Each point is reached from the start by the listed moves, each made 0, 1 or 2 times, or once backwards (-1), plus a little noise. Say if it took an odd or an even number of moves. Then give how often each move was made.
In the rows, zero is written as 128.

Moves:
(1): [155 137 159 123]
(2): [ 93 158 138 118]
Start: [134 133 123 127]
Points:
[ 97 203 170  99] -> odd (1, 2)
[143  93  83 136] -> even (-1, -1)
[153 179 195 109] -> odd (2, 1)

Moves:
(1): [169 117 128 122 132 146 121]
(2): [121 152 108 140 144 105 117]
(3): [165 134 169 112 114 137 150]
(4): [124 116 135 141 141 115 123]
Start: [129 139 114 121 122 128 115]
Points:
[118 159  39 166 188  79  58] -> odd (1, 2, -1, 1)
[137 143 167  88  75 155 160] -> even (-1, -1, 1, -1)
[167 133  49 139 160 131  65] -> even (2, 1, -1, 0)
[118 199  68 132 141  96  97] -> odd (0, 2, 0, -1)
[ 55 155  66 129 120 114 104] -> odd (-1, 0, -1, -1)

Moves:
(1): [158 136 125 129 129 139 131 132 131 116]
(2): [118 149 131 106 134 134 136 120 127 128]
(3): [127 133 151 131 114 134 119 119 133 116]
(4): [114 124 114 148 141 125 139 116 137 108]
(5): [127 125 136 120 145 106 134 128 120 112]
(6): [125 116 125 125 135 141 123 136 149 130]
(7): [130 120 129 119 126 131 131 109 135 127]
(8): [125 129 132 122 108 126 141 145 144 123]
(9): [123 143  90 115 119 122 114 128 140 111]
Start: [134 125 134 117 122 123  95 122 146 129]
Points:
[136 219  84  76  56 182  96 146 249  37] -> even (2, 2, 2, 1, -1, 1, -1, 2, 2)
[201 123 151 102 110 105  77  81 174  28] -> even (2, -1, 2, 0, 2, 0, 2, 0, 1)
[132 163 122  56 124 105  84 125 138 117] -> even (0, 1, 0, -1, 1, 0, 0, 0, 1)
[165  98 126 114 133  79 129 203 177  92] -> odd (1, -1, -1, 0, 2, 1, -1, 2, 0)
[ 89 150 203  87 129 138 114  94 135 148] -> odd (-1, 2, 1, 0, 0, 0, 0, 0, -1)
[ 58 151 116 120  78 142 101  68 213  67] -> even (-1, 1, 2, 2, -1, 0, 1, 1, 1)

Moves:
(1): [141 125 155 122 108 137 125 114 124 125 136 129]
(2): [148 155 127 138 141 130 120 115 127 142 110 128]
(3): [113 132 139 133 121 120 112 134 136 135 122 122]
(4): [136 124 133 149 129 142 129 125 148 121 140 133]
(5): [109 115 140 122 146 132 141 126 142 112 113 129]
(6): [123 133 133 126 120 160 129 141 101 117 113 134]
(7): [117 157 140 127 132 111 139 132 123 125 124 138]
(8): [151 124 133 144 135 140 129 150 123 121 120 122]
(9): [138 121 107 113 115 123 143 132 154 154 136 130]
(10): [130 109 127 132 112 126 124 138 123 144 117 143]
(11): [146 116 143 139 136 153 121 126 123 151 163 126]
(12): [137 121 127 108 123 128 119 129 139 124 122 149]
Start: [134 146 121 128 118 134 134 141 142 133 124 118]
Points:
[ 91 178 137 144 171  82 167 152  94 128 168 105] -> even (-1, -1, -1, -1, 0, -1, 2, 0, -1, 0, 1, -1)
[209 154  97 155 146 176 134 127 194  75 102 128] -> odd (0, 1, -1, 2, 0, 0, -1, 1, 0, -1, -1, 1)
[131  52  99  70   7 194 149 160 137 122  92 191] -> odd (1, -1, -1, 1, 0, 2, -1, -1, 1, 2, -1, 1)
[194  83  68  81  13 133  91 243 160 203  36 165] -> odd (0, 0, 2, -1, -1, 1, -1, 2, 2, 2, -1, 2)

Moves:
(1): [140 132 127 140 131 124 130 112 128 121 124 128 132 132 116 127 128 126
 132]
(2): [130 150 130 118 131 128 122 124 127 138 123 117 132 122 138 141 121 129
 133]
(3): [126 127 139 124 121 121 132 129 126 126 126 132 119 132 143 125 132 127
 126]
(4): [124 140 133 142 112 122 119 131 123 109 130 123 133 135 125 125 114 135
 120]
(5): [117 132 129 121 143 132 121 133 122 131 122 130 133 121 132 116 121 122
 108]
(6): [134 130 128 133 127 142 141 131 129 129 124 128 120 129 129 128 122 127
 120]
(7): [121 118 121 114 127 122 129 114 127 125 135 110 130 132 119 134 131 127
 117]
(8): [140 126 131 137 132 123 130 141 123 129 131 125 119 132 110 125 133 134
 133]
(9): [113 132 116 124 138 119 135 133 138 120 126 133 124 134 128 106 131 152
 118]
(10): [119 124 126 115 121 119 134 123 128 143 144 124 140 131 134 104 132 139
 133]
(11): [137 134 130 146 135 136 116 119 137 118 150 127 122 127 139 133 133 117
 117]
(12): [131 138 117 143 136 127 137 133 114 133 134 148 117 113 142 146 120 130
 128]
(13): [137 128 126 123 128 132 135 125 130 129 138 131 145 131 130 137 138 120
 124]
(14): [126 133 128 129 133 125 132 129 128 128 144 139 119 152 125 132 131 118
 136]
(15): [128 136 115 136 129 125 119 133 114 132 127 122 135 141 144 131 125 135
 135]
(16): [126 126 143 149 130 123 122 122 127 130 131 133 131 142 121 140 133 133
 131]
(17): [120 138 132 127 135 142 149 122 122 119 133 124 129 133 130 129 148 120
 132]
(18): [140 117 135 121 117 144 129 125 111 123 132 139 122 129 126 128 134 145
 122]
Start: [135 129 131 120 124 135 114 112 136 134 127 118 120 112 120 137 112 116
 120]
Points:
[112 167  28 173 158  98 152 145 126 117 249 107 121 139 163  96 140 171
 109] -> even (-1, -1, -1, 1, -1, 0, 1, 2, 2, 2, 2, 2, 1, 0, 2, -1, 1, -1)
[ 83 146  70 153 193 120  66 100 117 189 176 115 105  93 222 162  67 100
  56] -> odd (-1, 0, 0, -1, 2, 1, 2, -1, 0, 1, 2, 2, -1, 0, 2, 1, -1, -1)
[133 198 158 188 100  83 164 124  66 128 130 105 121 153 130  96 114 129
 183] -> odd (2, 0, 2, 2, 0, 0, -1, 2, -1, 2, -1, 1, -1, 0, 1, 0, 2, -1)
[181 174 114 212 169 132 160  50 116 140 243 181  96 179 175 202 175  78
 163] -> even (2, 0, 1, -1, -1, 0, 0, 0, 0, 1, 2, 2, 1, 2, 1, 1, 1, 0)
[117 125 137 100 188 169 136  48 158 164 247 128 123 167 108 123 152 112
  41] -> odd (0, 1, -1, -1, 2, 2, 2, 0, 1, 2, 2, 0, 1, 2, -1, 2, 0, 1)
[134 160 169 152  71  52  93  76 138 118 103  60 132 188  57 113  74 209
 139] -> odd (2, 2, 1, 2, -1, 1, 1, 1, 1, 1, -1, -1, -1, 0, 0, 2, -1, 0)

Moves:
(1): [142 110 122 128 153 140 132 125 136 125 121 139 125 125 121 114 134 134
 139 132 140 125 123 127 142]
(2): [144 133 137 138 142 131 138 137 136 125 150 120 127 126 123 125 134 117
 136 120 133 123 135 141 124]
(3): [130 127 134 130 147 137 119 117 134 113 129 133 127 139 126 113 120 123
 129 124 109 123 125 113 123]
(4): [134 119 133 132 134 130 137 132 133 124 120 119 132 113 156 115 132 124
 126 132 129 121 117 131 127]
(5): [119 131 130 122 148 139 124 125 122 132 142 143 136 117 134 121 127 125
 128 132 121 119 123 117 133]
(6): [128 132 124 133 127 133 126 123 118 124 125 119 131 126 123 135 133 129
 143 128 129 140 130 125 131]
(7): [139 130 135 127 125 113 127 133 123 130 136 132 135 125 136 126 122 129
 133 132 123 124 113 137 134]
(8): [124 121 136 142 123 135 134 151 127 131 124 129 121 111 132 128 134 125
 141 127 118 121 135 112 124]
(9): [139 131 141 120 138 136 118 126 148 138 144 129 130 131 126 126 142 120
 125 131 114 147 119 134 134]
(10): [139 125 130 122 129 125 119 133 125 149 129 115 118 111 136 132 123 123
 122 128 131 132 113 130 127]
(11): [119 142 104 131 118 118 120 123 132 121 136 122 120 115 121 108 123 132
 131 128 144 146 143 142 116]
(12): [133 135 123 133 130 122 131 147 125 141 116 126 126 135 140 129 128 129
 133 140 128 129 123 139 127]
(13): [144 147 130 132 110 120 122 120 137 138 123 122 129 135 127 147 136 123
 128 121 131 120 150 132 140]
(14): [130 117 123 148 136 120 134 127 124 124 148 129 129 138 125 116 124 127
 122 132 124 144 141 123 131]
(15): [126 116 115 128 134 124 127 132 135 122 139 121 123 117 134 136 131 123
 139 120 121 135 123 131 124]
(16): [124 124 123 144 124 127 130 129 130 127 132 130 112 122 118 132 133 123
 117 137 127 130 123 130 121]
(17): [117 124 129 145 120 133 116 134 113 119 150 129 126 128 138 126 136 123
 136 100 122 123 139 142 125]
(18): [129 139 131 130 126 133 117 130 122 119 148 126 118 136 118 128 139 144
 117 142 131 125 139 136 124]
(19): [121 118 111 140 130 129 141 121 140 121 134 140 121 131 125 123 129 151
 129 127 121 130 113 116 117]
(20): [121 127 136 114 127 114 129 109 127 133 132 128 122 150 113 109 146 141
 126 145 121 120 120 125 133]
(21): [124 122 134 128 131 132 116 123 133 143 129 136 131 129 128 135 119 127
 137 139 139 126 131 123 127]
(22): [116 138 138 131 144 114 127 124 129 128 135 128 120 136 123 120 123 133
 129 130 131 141 131 132 152]
(23): [114 123 134 141 136 121 125 116 126 128 113 137 131 137 117 137 131 135
 124 120 118 132 143 121 123]
(24): [124 133 128 129 131 129 121 135 129 126 130 112 136 129 120 122 138 124
 123 135 134 128 121 128 138]
Start: [111 123 128 132 123 120 102 124 114 143 129 138 116 127 130 111 123 114
 122 139 152 110 122 127 143]
Points:
[123  98  94 228 201  69 113 108 168 113 194 186  59 158  84  24 176 113
 157 152  83  91 177 138  78] -> even (1, 2, 2, 0, 1, -1, 1, 1, 0, -1, 2, 2, 1, 1, 2, 2, 0, 0, 0, 2, 0, -1, 2, -1)
[155 157 217 180 188 135 115 168 149 233 154 144  60 127 121  92 224 126
 138 236 145   7  84 115 200] -> odd (1, 2, 0, 1, 2, 0, 0, 2, 0, 1, -1, 2, 2, -1, -1, 2, 0, 1, 1, 2, 1, 1, 0, 1)
[ 68 134  46 222 215 136 138 138  74  63 189 160 119 104 148  25 143 193
 180 135 199 149 150 139 208] -> odd (2, 0, -1, 1, 2, 2, 0, 0, -1, -1, 1, 1, 0, 1, 0, -1, 1, 1, 2, -1, -1, 2, 0, 1)

Moves:
(1): [136 131 125 128 130 132 121 123 126 135 126 131 126 122 122 136 137 127
 130 133 123 131 128 122 125 122]
(2): [138 128 119 111 130 135 124 118 130 124 125 112 131 128 135 116 145 131
 128 135 119 127 134 156 128 122]
(3): [122 102 128 127 110 124 123 125 119 109 133 117 141 120 116 122 132 124
 129 145 133 128 123 110 122 125]
(4): [127 134 127 138 131 125 121 132 129 127 117 143 121 121 126 129 122 126
 120 121 117 122 116 128 118 139]
(5): [126 136 130 125 133 126 124 132 130 127 126 128 135 135 127 130 139 127
 123 127 131 123 137 123 117 131]
(6): [123 124 130 130 129 117 127 127 123 127 126 129 131 134 116 136 124 125
 113 130 132 127 122 113 127 132]
(7): [130 124 137 118 125 121 127 132 120 141 132 138 111 126 112 133 132 132
 128 132 113 117 123 118 126 126]
(8): [137 132 120 131 137 125 120 130 114 123 129 126 136 126 121 119 127 126
 140 131 129 128 128 135 140 139]
(9): [123 132 133 127 138 129 125 126 116 140 127 130 120 123 127 131 130 126
 124 127 129 120 128 127 132 130]
(10): [120 108 131 122 124 126 130 122 117 117 136 130 120 134 121 122 123 133
 137 118 129 127 128 125 133 123]
(11): [132 113 102 114 131 126 131 122 114 138 123 126 129 120 123 119 131 116
 124 125 110 115 107 124 133 131]
(12): [135 129 125 141 138 129 129 129 125 131 133 119 126 128 126 130 127 121
 125 126 127 133 120 126 139 132]
(13): [129 121 126 125 126 128 127 131 124 128 136 129 120 123 124 117 123 129
 118 130 115 136 127 120 125 123]
(14): [133 152 148 112 145 132 148 126 131 123 127 145 119 124 127 143 126 130
 136 123 115 128 123 132 142 135]
(15): [127 128 117 130 128 118 132 130 127 123 128 129 127 120 128 127 129 132
 136 120 134 125 131 135 136 130]
(16): [121 137 131 117 126 144 127 126 137 140 130 115 126 124 122 131 126 116
 131 143 129 127 135 129 117 129]
(17): [125 124 133 130 123 136 128 126 136 136 128 123 140 122 124 129 124 129
 126 132 126 125 129 132 130 128]
(18): [133 130 131 123 126 127 126 144 131 129 115 133 120 135 119 143 127 132
 114 122 143 126 130 119 123 124]
(19): [141 135 141 131 120 133 130 124 140 118 134 122 125 126 128 128 127 144
 132 128 133 143 130 120 131 124]
(20): [128 124 141 115 112 121 135 134 124 114 113 125 123 136 125 138 133 146
 124 116 128 132 130 123 148 122]
(21): [119 121 125 130 118 129 136 133 124 121 134 143 121 134 128 123 121 137
 127 129 121 121 134 129 127 144]
(22): [134 121 124 116 116 126 136 115 129 133 135 131 128 125 125 126 142 111
 130 134 123 127 135 124 134 128]
(23): [130 118 137 131 127 124 139 116 132 130 126 132 127 125 135 124 131 128
 128 130 117 132 130 123 125 125]
(24): [124 131 141 133 137 131 124 124 151 127 127 130 135 110 132 145 116 124
 145 141 124 120 122 119 130 147]
Start: [112 115 118 131 130 134 123 123 131 115 130 126 130 125 131 126 132 131
 125 132 131 136 109 134 104 128]
Points:
[ 90  99 239 139  49 175 119 130 207  60 103 106 128  86  98 179  66 203
 134 153 160 190 127  55  98 113] -> even (1, -1, 1, 1, -1, 0, -1, 0, 0, 1, -1, -1, 1, 0, 0, 2, 2, 1, 2, 2, 0, -1, 1, 1)
[101  51 145  30  96 146 129  83 119 200 122 104  68  76  85 164 164  95
 117 187  47  90  81  32 113 119] -> odd (1, 0, 0, -1, 0, 0, 2, -1, 2, 0, 2, 0, 1, -1, -1, 2, -1, 0, 0, 2, 0, 1, 1, 2)
[ 85  66 189  42  85 163 174  77  91  77 148 101 108  85  58 153 140 154
 188 162  77 108 103 138 185 134] -> even (1, 1, 2, 0, -1, 0, 1, 0, 1, 2, 0, 1, -1, 2, 1, 2, 2, -1, 0, 2, 1, 0, 0, 0)
[156 188 186  87 203 165 165 115 173 150 157 144  92 100 148 138 140 154
 151 159  10 149  98 157 121 139] -> odd (0, 1, -1, -1, 1, -1, 2, 0, -1, -1, 0, 1, 2, 2, -1, 0, 0, -1, 0, 0, 0, -1, 1, 1)
[135 104 138 160  90  92 158 111 134  60 174 130 176 145  99 124 140 165
 151 135 182 142 161 130 183 191] -> odd (-1, 0, 0, -1, 1, 2, 0, 2, 0, 0, -1, 1, -1, 0, 2, -1, 2, 0, 2, 0, 2, 2, 0, 0)
[118  48 131 119 109 116 135 122 133  52 145 153 112 103 136  99 130 206
 183 153 135 113 154 179 102 139] -> odd (0, 2, 1, -1, -1, -1, 1, 1, 0, 1, -1, -1, 0, 0, 2, -1, 0, 2, 0, -1, 2, -1, 2, 1)
[133  27 163 128  44  78 160 177  64  24 168 139  76 156  55 119 130 237
 148  72 149 170 131  78 201  89] -> even (0, -1, 1, -1, 0, -1, 2, 1, -1, 2, -1, 2, 1, 0, 2, -1, 1, 1, 1, 2, 1, 0, 0, -1)
[115  92 151  47 144 135 198 109 117 207 124 193  23  51  42 171 136  59
  82 123   7  74  66  82 113 145] -> odd (0, 0, 0, 2, 0, 0, 2, -1, 1, 1, 1, 2, 2, 2, 2, 2, 2, 2, -1, 0, 0, 2, 2, 0)
[ 59  31  41 170 140 140  96 110 134 133 154 108 153  43 100 112 111  18
 106 201  82  95  53  20  17 193] -> even (1, -1, 2, 1, 2, 0, -1, -1, 0, 0, 2, 2, 2, -1, 1, 2, -1, 0, -1, -1, 1, 0, 1, 2)
[156 171 196  60 130 152 150 148 160 142 105 163  43 101 117 173 161 181
 101 129  37 120 130 168 155 147] -> odd (0, 2, -1, 1, 0, -1, 2, 0, 1, -1, -1, 1, 2, 1, 0, 0, 1, 1, 0, 2, 1, 1, 0, 1)

Moves:
(1): [129 119 122 131 135 123 110 125 125 129 134 119 132 113 134 133 144 123
 125 128 134 133 119 128]
(2): [122 150 137 136 137 122 116 129 130 116 143 145 131 133 138 127 142 134
 121 121 136 118 125 141]
(3): [130 130 119 137 131 122 111 124 127 120 124 136 124 125 137 134 128 135
 139 125 131 137 129 131]
(4): [142 133 138 116 115 112 126 122 134 140 128 144 125 130 138 134 125 125
 107 129 123 126 125 129]
(5): [128 128 129 135 111 127 135 126 126 121 128 119 138 123 130 125 126 140
 116 137 124 124 117 126]
(6): [125 121 131 118 127 125 129 130 134 120 125 131 125 131 120 140 126 130
 123 137 129 122 128 123]
(7): [120 127 125 131 124 121 131 127 122 136 111 129 138 122 125 139 124 127
 128 128 140 131 125 126]
(8): [124 119 130 147 142 132 125 114 120 134 142 124 124 117 125 130 120 125
 113 129 134 114 131 124]
(9): [125 127 131 134 116 137 127 128 132 131 134 124 130 123 130 134 132 129
 131 132 125 132 136 128]
(10): [138 134 137 128 124 123 136 128 136 131 131 128 134 138 120 121 127 134
 121 133 133 124 125 121]
(11): [118 129 110 119 141 122 109 117 134 143 144 130 117 129 125 133 123 117
 131 134 145 125 136 139]
(12): [127 132 129 120 125 121 130 124 137 130 122 143 116 140 125 130 129 136
 119 122 126 137 125 127]
(13): [137 142 130 126 148 141 110 126 139 132 120 139 139 137 129 122 134 133
 127 127 123 132 129 132]
(14): [119 126 127 135 125 124 125 134 120 133 126 126 127 129 121 132 120 130
 130 124 130 128 125 130]
(15): [125 121 120 134 120 121 133 115 113 125 126 124 126 125 122 127 125 132
 136 133 118 132 131 131]
(16): [130 123 126 141 120 132 131 129 127 135 129 123 131 131 126 145 128 135
 126 117 130 109 125 133]
(17): [127 123 133 124 133 138 136 123 130 132 144 131 140 144 121 141 121 134
 134 128 130 132 135 130]
(18): [117 122 125 129 123 121 118 127 130 131 127 133 132 141 141 117 134 124
 129 126 132 134 134 132]
(19): [124 129 126 128 137 138 126 133 123 119 132 128 132 126 126 122 134 133
 135 132 124 128 124 117]
(20): [122 129 123 126 144 121 125 122 123 142 130 118 130 124 138 126 129 135
 126 127 131 125 133 131]
(21): [123 113 120 136 125 120 139 130 119 131 127 123 131 112 125 119 137 130
 136 134 133 121 133 136]
(22): [121 129 116 118 130 137 122 131 119 129 140 125 128 126 118 140 134 126
 120 125 142 129 140 125]
(23): [126 123 135 125 127 133 118 115 125 135 122 123 135 111 129 131 127 139
 134 122 133 121 125 126]
(24): [116 141 117 134 132 126 131 137 143 118 136 130 141 128 124 123 121 133
 129 117 119 139 133 119]
Start: [125 137 129 120 122 133 127 127 119 138 120 149 122 137 136 135 123 116
 129 141 128 139 111 120]
Points:
[ 59  98  85 162 112 126 155 154  80 139 160 115 203  91 141 173 166 119
 119 119 191  84 108 134] -> odd (1, 1, -1, 0, 1, 0, 2, 0, -1, -1, 0, -1, -1, -1, -1, 2, 1, 1, 1, 0, 2, 1, 0, 1)
[ 82 152 134 180  55 115 100  75 121 103 192 175 222 114 149 176 180 242
 100 105 121 160 101 121] -> odd (2, 2, 1, 1, 2, 0, 0, 0, 2, 1, -1, 2, 0, 0, 2, 1, 2, 1, 1, 0, 1, 1, 2, 2)
[121  72 146 164 125 190 121  72  84 158  49  98 154 106 113 190 125 175
 125 156  87 101  72 102] -> odd (1, -1, -1, -1, 1, 2, 1, 1, 1, -1, -1, 1, 2, 0, 2, 2, 0, 0, 1, 1, -1, -1, 1, -1)
[122 125 126 156 178 158   7  40 128 204 148 175 154 103 153 134 122 129
 135 165 215 132 133 151] -> even (0, 0, 2, 0, 1, -1, 1, 2, 1, 1, 2, 0, 2, 0, -1, -1, 1, 1, 0, -1, 1, 0, 2, -1)

Moves:
(1): [125 132 128 141 130 124 114 120 131 131 129 132 113 122 142 130 118 112
 121 111 126 136 137 134]
(2): [132 136 124 128 134 133 131 130 127 127 132 124 122 132 133 140 127 134
 138 131 113 137 134 128]
(3): [124 143 128 136 118 136 122 136 125 131 117 117 130 134 130 124 126 148
 116 134 132 127 117 100]
(4): [141 133 146 132 132 139 126 139 118 128 140 143 133 129 125 130 129 131
 128 117 127 121 121 128]
(5): [113 134 132 118 129 136 136 118 143 129 141 118 136 127 131 127 137 120
 122 128 138 128 134 138]
(6): [132 128 128 127 122 130 127 123 124 130 120 121 131 130 130 128 124 120
 121 140 131 119 116 127]
(7): [114 126 123 132 131 135 129 130 119 131 126 129 128 134 124 128 119 131
 137 128 135 126 138 130]
(8): [121 135 135 132 137 130 130 115 118 132 121 121 137 124 114 133 130 122
 130 128 121 139 127 122]
(9): [121 126 121 138 112 132 122 134 127 140 117 134 130 146 112 142 123 129
 119 123 130 122 119 128]
(10): [130 142 140 115 127 134 125 145 110 121 120 130 125 121 126 118 150 131
 126 126 143 152 122 138]
(11): [134 123 119 135 134 115 141 122 124 123 126 125 126 139 138 133 139 130
 125 120 136 128 124 121]
(12): [135 121 117 135 140 128 133 127 122 124 142 142 130 128 145 141 128 143
 121 152 125 139 125 125]
(13): [134 126 120 126 129 131 126 128 119 141 122 130 116 109 134 129 140 131
 135 134 141 133 125 118]
(14): [135 136 125 126 126 140 144 131 135 123 129 124 142 110 138 135 123 134
 124 126 123 128 131 136]
(15): [120 123 126 123 108 137 115 120 121 110 125 133 129 123 133 142 124 126
 129 136 127 127 134 126]
(16): [138 137 140 132 108 132 142 111 115 123 123 122 122 130 126 123 135 129
 119 143 105 112 140 147]
(17): [129 129 118 119 133 139 128 122 119 135 134 118 127 129 134 125 127 128
 110 120 125 133 130 121]
(18): [123 133 128 115 139 130 130 132 129 119 128 135 122 128 116 139 125 121
 122 128 125 126 122 126]
(19): [121 130 126 121 134 128 129 120 134 125 125 128 136 130 131 121 133 139
 121 118 126 119 120 132]
(20): [122 122 123 137 130 143 128 138 133 132 120 122 122 124 143 108 127 116
 135 116 126 134 118 121]
(21): [130 131 138 132 123 117 142 103 124 124 137 129 126 132 108 130 132 133
 132 124 136 141 112 134]
(22): [134 144 125 126 125 138 121 123 141 122 121 133 133 126 126 129 121 120
 129 121 130 133 131 113]
(23): [120 116 151 125 127 120 148 130 130 148 130 143 143 134 132 141 116 125
 124 122 114 133 134 115]
(24): [131 111 137 119 134 138 124 132 129 133 120 122 131 129 128 125 133 139
 125 122 136 129 146 127]
Start: [130 128 126 116 141 125 126 121 117 132 119 121 146 128 132 119 137 141
 126 141 114 138 127 137]
Points:
[ 95 148 157 102  78 211 202 113  29 182 138 157 194 153 173 141 191 173
  51 183  93 169 107 153] -> odd (-1, 0, 0, 1, 2, 0, 1, 0, 2, 2, 0, 2, 1, 0, 1, 2, 2, -1, 1, 1, 0, 0, 2, -1)
[ 90  47  99 184  99 160 152 127 106 149 140 194 175 119 138 199  52 168
 138 152 104 184  89 109] -> even (0, -1, 0, 0, -1, -1, 1, 0, 2, -1, -1, 2, 0, 2, 2, -1, 0, 0, -1, 2, 2, -1, 1, 0)
[208 143 204  43 216 134 177 186 134 126 145 170 168 121 194 156 156 130
  86  48  95 215 221 130] -> even (1, 1, -1, 1, 0, -1, -1, -1, -1, 2, 2, 0, -1, 1, -1, 0, 1, 1, -1, -1, -1, 2, 2, 2)
[ 98 169 161  78  84 227 151  63  50 139  68  65 136  58 109  35 185  98
 147 161 142 150 128 144] -> odd (-1, -1, 0, 0, 1, 1, 2, 1, -1, 1, -1, -1, 2, 0, 1, 2, 1, 0, 0, 2, 1, 1, 0, 0)
[153 198 108 201 194 124 177 111  23 166 170 158 156 158 137 184 161 249
 107 115 176 245  59  71] -> even (1, 1, 2, 2, 0, -1, 2, 1, 1, 1, 2, 2, 1, 1, -1, -1, 1, -1, 0, -1, 2, 0, 0, -1)
